Each row is a point. Examples show where two turns around zero, p and q, send a point. Where does a point land after both, in the order given? Backwards means that the second turn is done in reverse. Each puzzle has new turns, and all numbers are rounded.

Turn p:
[-0.32 -0.04] => [-0.08 -0.31]
[-0.45  0.10] => [-0.26 -0.38]
[0.05 0.15] => [-0.12  0.10]
[ 0.50 -0.27] => [0.44 0.36]
[0.22 0.06] => [0.03 0.23]
Turn q:
[ 0.02 -0.37] => [-0.06 -0.37]
[-0.21  0.17] => [-0.17  0.21]
[-0.30  0.40] => [-0.21  0.45]
[ 0.42 -0.27] => [ 0.35 -0.35]
[0.06 0.07] => [0.07 0.06]
Where do these land?
q, then p: [0.24 0.12] => [0.04 0.27]
q, then p: [ 0.31 -0.04] => [0.21 0.23]
p, then q: [-0.09  0.26] => [-0.27  0.07]
q, then p: [-0.46 -0.34] => [ 0.02 -0.57]

Turn p:
[-0.04  0.42  0.52  0.32] => [-0.05  0.49 -0.10  0.54]
[ 0.07 -0.29  0.03  0.08] => [ 0.00 -0.29 -0.05  0.10]
[ 0.14 -0.23 -0.42  0.05] => [ 0.25 -0.31 -0.13 -0.28]
[ 0.39 -0.03 -0.19 -0.04] => [ 0.38 -0.14  0.14 -0.07]
[-0.21  0.30  0.39 -0.23] => [-0.33  0.39  0.25  0.15]
[-0.35 -0.16 -0.33 -0.17] => [-0.25 -0.13 -0.12 -0.44]
Turn q:
[ 0.29 -0.43  0.03 -0.21] => [ 0.46 -0.29 -0.04 -0.11]
[-0.16  0.39  0.34  0.40] => [-0.28  0.32  0.18  0.49]
[ 0.23  0.21 -0.20  0.30] => [ 0.03  0.36 -0.29  0.08]
[-0.39 -0.13  0.06 -0.03] => [-0.28 -0.29  0.09  0.04]
[ 0.04 -0.04 -0.23 -0.46] => [ 0.08 -0.09  0.06 -0.50]
Where do these land?
p, then q: [ 0.27  0.15  0.24 -0.05] => [0.10 0.20 0.05 0.32]
p, then q: [0.10 0.32 0.60 0.25] => [-0.26  0.45 -0.20  0.48]
p, then q: [-0.03 -0.27 -0.33  0.10] => [ 0.17 -0.25 -0.14 -0.28]
q, then p backwards: [-0.16 -0.23  0.06 -0.31] => [ 0.11 -0.30 -0.15 -0.23]
p, then q: [-0.18  0.04 -0.57  0.01] => [ 0.12 -0.05  0.08 -0.58]

Turn p:
[ 0.34  0.31  0.18 -0.06 -0.09  0.17 -0.09 -0.24] => [ 0.06  0.09  0.02  0.03  0.30  0.06  0.15 -0.47]
[ 0.37  0.47  0.11  0.21 -0.12 -0.31  0.16 -0.16] => [ 0.31  0.30 -0.11  0.14  0.42 -0.34 -0.03 -0.24]
[-0.08 -0.19  0.28 -0.23  0.38 -0.17 -0.52  0.40] => [-0.23  0.27  0.45 -0.44 -0.36  0.12 -0.34 -0.02]
[-0.25 -0.45 -0.15 -0.17 -0.44  0.24  0.19  0.26] => [ 0.28 -0.43 -0.15  0.06 -0.41  0.38  0.05  0.26]
[-0.18 -0.04 -0.35 -0.05 -0.37  0.12 -0.24  0.19] => [-0.03 -0.05 -0.35  0.18 -0.29  0.35 -0.20  0.00]
[-0.59  0.01  0.10 -0.36  0.21  0.11  0.10  0.10] => [-0.20  0.14  0.21  0.03 -0.49  0.07  0.40  0.25]
[-0.23 -0.37 -0.06  0.66 -0.03  0.28  0.43 -0.20] => [-0.05 -0.64  0.11  0.45  0.28 -0.12  0.02  0.47]
[ 0.40  0.07  0.11  0.06  0.30 -0.45 -0.21 -0.39] => [-0.16  0.12  0.02 -0.31  0.29 -0.54 -0.18 -0.35]
[ 0.22  0.20 -0.22 -0.05  0.16  0.01  0.17  0.04] => [ 0.00  0.19 -0.20 -0.13  0.27  0.02  0.13  0.10]
Turn q:
[ 0.02 -0.11  0.06  0.21  0.58 -0.17 -0.47  0.09] => [-0.05  0.31  0.04  0.27  0.61  0.31 -0.05 -0.05]
[-0.24 -0.10 -0.34 -0.52 -0.42  0.03  0.08 -0.51] => [ 0.08 -0.20 -0.19 -0.42 -0.55  0.09 -0.47 -0.33]
[-0.01 -0.07  0.17  0.52 -0.03 -0.15 -0.03  0.25] => [-0.15  0.04  0.09  0.49  0.16 -0.24  0.19  0.00]
[ 0.04 -0.15  0.34 -0.20  0.11  0.17 -0.25 -0.46] => [ 0.12  0.08  0.35 -0.17 -0.05  0.44  0.04 -0.36]
[-0.36  0.06  0.21  0.07  0.10 -0.11  0.19  0.41] => [-0.48 -0.24  0.05  0.10  0.17 -0.10  0.09  0.24]
[-0.05  0.42 -0.37 -0.33 -0.42  0.19 -0.02 -0.18] => [ 0.08  0.20 -0.08 -0.45 -0.48 -0.21 -0.35  0.13]
[ 0.24 -0.25 -0.06 -0.29 -0.11  0.23 -0.19 -0.05] => [ 0.43 -0.11  0.16 -0.21  0.06  0.02 -0.16 -0.12]
[ 0.22  0.20  0.09  0.03 -0.28 -0.37  0.62  0.23] => [-0.16 -0.21 -0.37 -0.10 -0.16 -0.48  0.52  0.06]
[ 0.14 -0.01 -0.10  0.50  0.47  0.18  0.07  0.23] => [ 0.13  0.13 -0.06  0.49  0.24  0.16  0.19  0.43]
Where do these land?
q, then p: [ 0.53  0.14 -0.33 -0.33  0.02  0.23 -0.26  0.14] => [ 0.11  0.44 -0.11 -0.57  0.21  0.13 -0.01 -0.24]
q, then p: [-0.18  0.09  0.06 -0.02 -0.18  0.09 -0.30 -0.03] => [-0.03  0.13  0.19  0.11 -0.16 -0.07 -0.05 -0.28]
q, then p: [-0.22  0.08 -0.39  0.11 -0.37  0.39  0.18 -0.14] => [ 0.32 -0.06 -0.17  0.15 -0.18  0.22 -0.50 -0.25]
p, then q: [ 0.05 -0.09  0.19 -0.62  0.04 -0.02  0.25 -0.03] => [ 0.14 -0.32 -0.16 -0.43 -0.27 -0.12  0.27 -0.05]
p, then q: [ 0.01  0.07  0.10 -0.02  0.01 -0.09 -0.22  0.19] => [-0.03  0.21  0.19 -0.13 -0.06 -0.03 -0.03 -0.03]
p, then q: [-0.35 -0.28 -0.11 -0.35  0.12 -0.46 -0.15 -0.70] => [-0.39 -0.31 -0.47 -0.05 -0.27 -0.27 -0.29 -0.61]
q, then p backwards: [-0.18  0.20 -0.03 -0.02  0.14  0.48 -0.07 -0.15] => [-0.21 -0.11  0.09 -0.02  0.10  0.09 -0.07  0.52]
p, then q: [ 0.16  0.00  0.21  0.44 -0.05 -0.62 -0.08  0.11] => [-0.07  0.53  0.00 -0.06  0.48 -0.14  0.05 -0.36]
p, then q: [ 0.58 -0.43 -0.04  0.76 -0.05  0.18 -0.02 -0.11] => [ 0.24 -0.02  0.14  0.28  0.75  0.59 -0.19 -0.20]
q, then p backwards: [-0.03 -0.12  0.13  0.09  0.17 -0.26  0.18  0.54] => [ 0.05 -0.02 -0.20  0.32  0.21  0.17  0.29 -0.39]
q, then p: [-0.38  0.34  0.21 -0.05  0.15  0.08  0.49  0.17] => [ 0.20 -0.07  0.07  0.16 -0.48  0.26  0.09  0.47]

Turn p:
[-0.29  0.05  0.10 -0.11 -0.11  0.41  0.37 -0.29 -0.08] => [-0.08 -0.25  0.26 -0.39 -0.21  0.35  0.19  0.14 -0.02]
[ 0.35 -0.30  0.46 -0.60  0.15 -0.42  0.12 -0.32  0.12] => [-0.03 -0.04 -0.20 -0.55  0.20 -0.42 -0.37  0.21  0.62]
[-0.06 -0.12 -0.81 -0.42 -0.17 -0.10 -0.53  0.09 -0.49] => [ 0.44  0.24 -0.32  0.43  0.36  0.53 -0.37  0.52 -0.23]
[-0.34 -0.12  0.57  0.16  0.19 -0.31 -0.07  0.19 -0.06] => [-0.25 -0.13  0.16 -0.21  0.42 -0.47  0.02 -0.17 -0.28]
[-0.02  0.28  0.02  0.08  0.05  0.29 -0.27 -0.07  0.17] => [-0.15  0.39  0.18  0.02 -0.14  0.16  0.06 -0.13 -0.05]
[-0.16 -0.03 -0.23  0.34  0.29 -0.12 -0.13  0.25  0.22] => [-0.25 -0.04 -0.05  0.43  0.13  0.01 -0.07 -0.35 -0.14]
[-0.13  0.49 -0.33  0.29 -0.19  0.14 -0.08 -0.46 -0.06] => [ 0.38  0.19  0.19 -0.06 -0.22  0.53  0.05 -0.39 -0.14]
[ 0.31 -0.55  0.01  0.12 -0.25 -0.08 -0.17  0.36  0.42] => [-0.26  0.02 -0.54  0.24 -0.33 -0.46 -0.19  0.10 -0.14]
[-0.10 -0.03 -0.09  0.07 -0.02  0.11  0.37 -0.08  0.19] => [-0.12 -0.30 -0.05 -0.06 -0.20  0.17  0.13 -0.12  0.09]
[ 0.01 -0.15  0.55  0.04  0.17  0.25  0.44  0.18 -0.02] => [-0.33 -0.33  0.33 -0.19 -0.11 -0.38  0.30  0.16  0.11]
[ 0.16  0.22 -0.02  0.24  0.19 -0.14 -0.19 -0.26 -0.31] => [ 0.37  0.15  0.35  0.09  0.10 -0.04 -0.19 -0.22  0.04]
[ 0.26  0.26 -0.23 -0.21 -0.30 -0.02  0.15  0.42 -0.11] => [ 0.28  0.10 -0.30  0.25  0.00  0.01  0.46  0.26  0.12]
Turn q:
[ 0.45 -0.27 -0.55 -0.47  0.20  0.35 -0.42  0.15 -0.62] => [-0.14  0.54  0.39 -0.39  0.12  0.22 -0.50  0.59  0.52]
[-0.69  0.42  0.02 -0.04  0.50  0.27 -0.07  0.24 -0.19] => [-0.04  0.44  0.28  0.67 -0.10  0.33 -0.25 -0.26 -0.33]
[ 0.39 -0.15 -0.18 -0.40 -0.03  0.43 -0.42 -0.01  0.06] => [-0.31  0.32  0.09 -0.35  0.04 -0.02 -0.20 -0.03  0.60]
[ 0.17  0.30  0.16 -0.08 -0.34  0.03  0.28 -0.09 -0.07] => [ 0.11  0.17 -0.23 -0.20 -0.33 -0.19  0.24  0.02 -0.14]
[-0.12 -0.17  0.35  0.25 -0.18 -0.43  0.19 -0.22  0.08] => [ 0.20 -0.52 -0.02 -0.13  0.03 -0.12  0.22 -0.13 -0.36]
[-0.07 -0.01  0.44  0.08  0.17 -0.26  0.20 -0.03  0.17] => [-0.04 -0.19  0.10  0.07  0.13 -0.06  0.39 -0.18 -0.33]
[ 0.27 -0.27  0.06  0.22 -0.30  0.14  0.18  0.20  0.09] => [ 0.06 -0.18 -0.31 -0.22 -0.03  0.25  0.28  0.09  0.23]
[-0.26  0.20  0.10  0.37  0.03 -0.06 -0.19 -0.15 -0.04] => [ 0.18 -0.24  0.19  0.30 -0.26 -0.03 -0.08 -0.18 -0.06]
[-0.23  0.06  0.01  0.20  0.06  0.03  0.46 -0.34  0.26] => [ 0.42 -0.02 -0.25  0.22  0.20 -0.18  0.18 -0.28 -0.16]
[ 0.12 -0.37 -0.44 -0.44 -0.27 -0.04 -0.35  0.20 -0.03] => [-0.38  0.00 -0.16 -0.41  0.16  0.08 -0.54  0.25  0.24]
[-0.04  0.26  0.02  0.32  0.16 -0.44  0.13  0.06  0.28] => [-0.06 -0.32 -0.08  0.46  0.03 -0.25  0.23  0.10 -0.20]
Where do these land?
q, then p: [-0.03 -0.24 -0.23  0.28 -0.30 -0.14  0.16 -0.12  0.18] => [-0.02 -0.10 -0.24  0.35 -0.10  0.01 -0.36  0.15  0.14]
p, then q: [ 0.32  0.46  0.59  0.34  0.43  0.12  0.58 -0.10  0.02] => [ 0.01 -0.32 -0.22 -0.34  0.29 -0.40  0.56 -0.51 -0.49]
q, then p: [ 0.24 -0.01  0.33  0.11  0.02 -0.41  0.09 -0.07  0.13] => [ 0.03 -0.52 -0.08 -0.10  0.17 -0.18 -0.01  0.14  0.07]
p, then q: [ 0.14  0.41 -0.13  0.29 -0.25 -0.27 -0.11 -0.17  0.32] => [ 0.34  0.14 -0.10 -0.10 -0.14 -0.59 -0.05  0.03  0.19]
q, then p: [-0.27  0.00 -0.07 -0.09 -0.35 -0.27  0.03  0.05  0.20] => [ 0.19 -0.07 -0.08  0.15  0.14  0.22 -0.34  0.15 -0.21]
q, then p: [-0.04 -0.32  0.02 -0.25  0.17  0.31 -0.49  0.16 -0.50] => [-0.45  0.56  0.25 -0.36 -0.04 -0.03  0.18  0.21 -0.11]
p, then q backwards: [ 0.25  0.06  0.16 -0.39  0.02  0.75  0.00  0.37 -0.47] => [ 0.65  0.27 -0.08  0.13  0.43 -0.21  0.05  0.34 -0.55]
q, then p backwards: [-0.39  0.28 -0.06  0.11 -0.28 -0.20 -0.06 -0.01  0.09] => [ 0.04 -0.38 -0.19  0.37 -0.16 -0.06 -0.05  0.02  0.14]
p, then q: [ 0.01 -0.35 -0.18 -0.23  0.41  0.34 -0.21  0.47 -0.08] => [-0.08 -0.29  0.05  0.56 -0.15  0.56 -0.01 -0.06 -0.11]
q, then p backwards: [-0.26 -0.14 -0.07  0.30 -0.11 -0.24 -0.12 -0.30  0.16] => [-0.01 -0.27 -0.10  0.29  0.07 -0.34  0.24 -0.09 -0.17]
p, then q: [ 0.05  0.20  0.23 -0.08  0.01  0.04  0.11 -0.38  0.35] => [-0.13  0.19 -0.20 -0.17  0.03 -0.32 -0.13 -0.36 -0.08]
q, then p: [-0.01 -0.35 -0.59 -0.39  0.24 -0.02  0.01  0.10 -0.40] => [-0.35  0.59  0.24  0.38  0.37 -0.08  0.14  0.11  0.02]

Turn p:
[ 0.07  0.10 -0.08  0.62 -0.15  0.10  0.53  0.04  0.11  0.34  0.09 -0.20] => [-0.07  0.00 -0.46  0.02 -0.31  0.14 -0.25 -0.30  0.34 -0.54 -0.03  0.10]
[-0.07  0.55  0.26 -0.12 -0.40  0.25 -0.03  0.03 -0.16  0.33  0.18 -0.23] => [-0.28 -0.16 -0.16 -0.49 -0.56  0.02 -0.08  0.18 -0.15 -0.07  0.00 -0.29]
[ 0.09 -0.03  0.08  0.20  0.45 -0.27  0.58 -0.03 -0.07  0.11 -0.05 -0.12] => [ 0.04  0.16 -0.18  0.18  0.23  0.20  0.16 -0.31  0.06 -0.54  0.30 -0.11]
[-0.20  0.10 -0.33  0.16 -0.13 -0.03  0.13 -0.33  0.32  0.25 -0.41  0.16] => [ 0.09 -0.22  0.04  0.08  0.04  0.34 -0.09  0.22  0.65 -0.10 -0.13 -0.03]
[ 0.30  0.09 -0.11 -0.33  0.20  0.18 -0.10  0.17 -0.34 -0.02  0.17  0.32] => [ 0.18  0.35  0.32 -0.31 -0.10 -0.01  0.33 -0.09 -0.27  0.08 -0.10  0.09]
[-0.62  0.50  0.32  0.31  0.41  0.37 -0.36 -0.19 -0.04 -0.59  0.07  0.26] => [ 0.37 -0.77  0.13  0.08 -0.38  0.03  0.29 -0.01 -0.19  0.40  0.69  0.29]
[ 0.18 -0.65 -0.05  0.37 -0.12  0.15 -0.35 -0.04 -0.23 -0.21  0.53  0.20] => [ 0.40  0.34  0.09  0.32 -0.22 -0.66 -0.34 -0.18 -0.13  0.20 -0.10  0.31]
[-0.03 -0.31 -0.13 -0.35 -0.27 -0.27 -0.13  0.46 -0.08 -0.03 -0.39  0.56] => [-0.22  0.12  0.71  0.20  0.22  0.25 -0.07 -0.15 -0.07  0.29 -0.51 -0.06]
[ 0.07 -0.08 -0.21 -0.10 -0.34  0.24 -0.47 -0.03  0.45 -0.36 -0.27 -0.07] => [-0.01 -0.30 -0.15 -0.03  0.19 -0.13 -0.04  0.24  0.16  0.61 -0.43  0.24]
[-0.01  0.27  0.08  0.00  0.20 -0.28  0.19  0.07  0.44 -0.06  0.01  0.35] => [ 0.19 -0.23  0.02  0.15  0.16  0.53  0.04  0.10 -0.23 -0.23 -0.06  0.15]
[ 0.15  0.02  0.30 -0.33  0.09  0.20 -0.22  0.24 -0.07  0.16  0.24 -0.15] => [-0.24  0.10  0.01 -0.18 -0.13 -0.29  0.25  0.17 -0.43 -0.05 -0.08  0.00]
[ 0.07 -0.59  0.11 -0.05  0.37  0.03  0.14 -0.39  0.20  0.05 -0.14 -0.47] => [ 0.00  0.02 -0.26  0.25  0.54 -0.54  0.19  0.13  0.27 -0.29  0.13 -0.10]
[ 0.22  0.06 -0.02  0.05  0.10 -0.26 -0.15  0.14 -0.15  0.29 -0.23  0.17] => [-0.08  0.32  0.10  0.24 -0.14  0.27  0.22  0.03  0.02  0.02 -0.15 -0.16]
[-0.44 -0.17 -0.15 -0.13  0.08 -0.26  0.01  0.22  0.29  0.00  0.22 -0.45] => [-0.48  0.00 -0.07  0.06  0.35 -0.04 -0.32  0.24 -0.06 -0.09  0.32  0.29]
[ 0.22  0.14 -0.07 -0.32 -0.50 -0.14  0.23 -0.35 -0.67 -0.26 -0.02 -0.33] => [ 0.09  0.27 -0.12 -0.58  0.11 -0.10 -0.28 -0.26  0.04  0.32  0.13 -0.72]
Turn q:
[ 0.86 -0.10  0.21 -0.22 -0.09  0.08  0.20  0.18  0.10  0.33  0.30  0.03] => [ 0.36 -0.08 -0.31  0.10  0.24  0.20 -0.17  0.21 -0.45  0.12  0.68 -0.20]
[-0.29  0.01 -0.31 -0.01  0.04 -0.09 -0.18 -0.43 -0.44 -0.03 -0.18  0.13] => [-0.36  0.23  0.37  0.21 -0.30 -0.09 -0.13 -0.10  0.14 -0.04 -0.10  0.36]
[ 0.32  0.02 -0.02 -0.17 -0.58  0.62  0.08  0.25  0.09 -0.18  0.32 -0.01] => [ 0.05  0.10 -0.28  0.45  0.37  0.24  0.09 -0.05 -0.57 -0.10 -0.11 -0.47]
[-0.29 -0.07  0.00  0.28  0.07  0.15 -0.47 -0.51 -0.02 -0.01 -0.55 -0.27] => [-0.56 -0.27  0.52 -0.06 -0.17  0.09  0.10 -0.24  0.22  0.42 -0.23  0.09]
[-0.38  0.02  0.10 -0.12  0.22 -0.23 -0.34 -0.51  0.01 -0.07  0.24  0.00] => [-0.48 -0.15  0.24  0.02 -0.23 -0.30  0.00  0.13  0.37 -0.29  0.12 -0.05]
[-0.30  0.14  0.11  0.03 -0.42 -0.17  0.09 -0.11  0.15  0.14 -0.20 -0.02] => [-0.14  0.00 -0.09 -0.17 -0.06 -0.16  0.29 -0.50 -0.05 -0.06  0.01  0.06]
[-0.03 -0.23 -0.14  0.18  0.13 -0.16  0.16  0.03 -0.19 -0.13  0.09 -0.11] => [ 0.05  0.11  0.03 -0.21 -0.22 -0.03 -0.26  0.17 -0.09 -0.03 -0.18  0.05]
[-0.29  0.34 -0.42  0.35  0.23 -0.15  0.16 -0.38  0.32 -0.11 -0.22 -0.27] => [-0.12 -0.20  0.05 -0.10 -0.52 -0.32  0.48  0.15  0.06  0.27 -0.37  0.28]
[ 0.32 -0.32  0.44 -0.30 -0.13  0.31  0.52  0.22  0.00 -0.14  0.08  0.22] => [ 0.31  0.47 -0.12 -0.06  0.47 -0.09 -0.16  0.02 -0.25  0.13  0.24 -0.52]
[-0.09  0.31  0.02 -0.07 -0.05 -0.33 -0.10  0.03 -0.32 -0.20 -0.21 -0.28] => [ 0.26 -0.07  0.33  0.04 -0.41  0.05  0.03 -0.30  0.12 -0.19 -0.08  0.02]
[ 0.28  0.20  0.38  0.04  0.43  0.23  0.02  0.42 -0.03  0.01  0.27  0.37] => [ 0.44  0.00  0.10 -0.01  0.60  0.12  0.04  0.47  0.11 -0.18  0.18 -0.01]
[-0.56 -0.10 -0.24  0.01  0.14 -0.22 -0.19  0.00  0.08  0.06 -0.16 -0.56] => [-0.27 -0.13 -0.10 -0.27 -0.56  0.19  0.08 -0.13  0.42  0.01 -0.33 -0.02]
[ 0.56 -0.14 -0.13 -0.47 -0.14  0.03  0.19  0.64  0.40 -0.13 -0.01  0.38] => [ 0.64  0.04 -0.68  0.39  0.42 -0.07 -0.27 -0.05 -0.02  0.19  0.11 -0.18]
[-0.41 -0.11 -0.06  0.62 -0.03 -0.35 -0.42 -0.28 -0.11 -0.10 -0.06  0.01] => [-0.44 -0.37  0.34 -0.32 -0.14 -0.18 -0.18 -0.13  0.05 -0.19 -0.37  0.39]
[ 0.29  0.02  0.07 -0.16  0.18  0.29  0.28  0.45 -0.03  0.58  0.27  0.36] => [ 0.27  0.33 -0.39 -0.02  0.48  0.36  0.07  0.33 -0.06 -0.04  0.44  0.19]
Where do these land?
p, then q backwards: [-0.10  0.37 -0.05  0.07 -0.57  0.24  0.11 -0.14 -0.04 -0.31  0.01  0.13] => [ 0.15 -0.35  0.06  0.20  0.07 -0.37 -0.12  0.23  0.12 -0.05 -0.29 -0.43]
q, then p: [-0.10 -0.29 -0.04  0.21 -0.28 -0.27 -0.04 -0.04 -0.22 -0.13  0.08 -0.02] => [ 0.06 -0.06  0.21  0.03  0.02 -0.08 -0.01  0.15  0.00  0.46  0.10 -0.26]
q, then p: [ 0.09 -0.11  0.21 -0.02  0.87  0.00  0.37  0.23 -0.37  0.13 -0.25 -0.29] => [-0.32 -0.08 -0.16 -0.42 -0.20  0.05  0.30  0.27 -0.55 -0.20 -0.67  0.06]
p, then q: [-0.18  0.09 -0.04  0.40 -0.22  0.39 -0.52 -0.05  0.48 -0.31 -0.01  0.18] => [-0.17 -0.01 -0.42 -0.13  0.44  0.06 -0.47 -0.29 -0.16  0.27  0.13  0.45]
q, then p: [-0.54  0.04  0.19 -0.32  0.11 -0.08 -0.23 -0.28  0.29 -0.35 -0.11  0.73] => [ 0.10 -0.28 -0.24  0.64  0.45  0.54 -0.11  0.33 -0.09 -0.16  0.35  0.11]
q, then p: [ 0.13  0.12 -0.26  0.31 -0.11  0.39 -0.25 -0.33  0.19 -0.36  0.59  0.14] => [-0.41  0.04  0.20  0.49 -0.01  0.01 -0.03 -0.65  0.10  0.16  0.38  0.07]
q, then p: [-0.02 -0.24 -0.15  0.07  0.30  0.32  0.02  0.39 -0.47  0.47  0.11 -0.39] => [-0.18 -0.31  0.16 -0.60 -0.37 -0.18  0.35 -0.04 -0.01  0.13 -0.30  0.35]
p, then q: [ 0.10 -0.23 -0.15 -0.55 -0.14 -0.20  0.31  0.07  0.06  0.07 -0.14 -0.31] => [ 0.11  0.02  0.17  0.00 -0.25  0.05  0.21  0.19  0.68  0.05 -0.11 -0.13]
q, then p: [ 0.01 -0.12  0.10  0.26  0.39  0.06  0.28 -0.22  0.00  0.51 -0.13 -0.36] => [-0.32 -0.02  0.40 -0.49 -0.12 -0.05 -0.09  0.14 -0.24 -0.36 -0.22 -0.01]
q, then p: [ 0.35  0.05 -0.24 -0.07 -0.06 -0.39  0.19  0.15  0.03 -0.06 -0.33 -0.23] => [ 0.20  0.37 -0.10 -0.05 -0.19 -0.09 -0.15  0.12  0.15  0.05 -0.46 -0.24]
q, then p: [ 0.26 -0.08  0.11  0.24 -0.26  0.27  0.04  0.05  0.26 -0.05  0.16  0.44] => [ 0.03  0.40  0.17  0.21  0.06  0.05  0.32 -0.15  0.04 -0.05  0.45  0.08]
p, then q: [ 0.29  0.04  0.11 -0.07 -0.20  0.09 -0.38 -0.20 -0.21  0.06 -0.02 -0.02] => [ 0.21 -0.05 -0.17 -0.08 -0.27  0.24  0.11 -0.32 -0.12  0.04  0.17  0.11]
p, then q: [-0.37  0.24  0.49 -0.30 -0.18 -0.37 -0.24  0.09  0.32 -0.25  0.23  0.19] => [-0.11  0.21  0.26 -0.24  0.19  0.68 -0.53  0.02  0.03 -0.20 -0.08 -0.02]
q, then p: [ 0.09  0.11 -0.28 -0.22  0.34 -0.47  0.33  0.27 -0.32  0.59 -0.18 -0.19] => [ 0.37  0.04  0.06 -0.55 -0.30  0.14 -0.22  0.17 -0.20  0.02 -0.68  0.21]
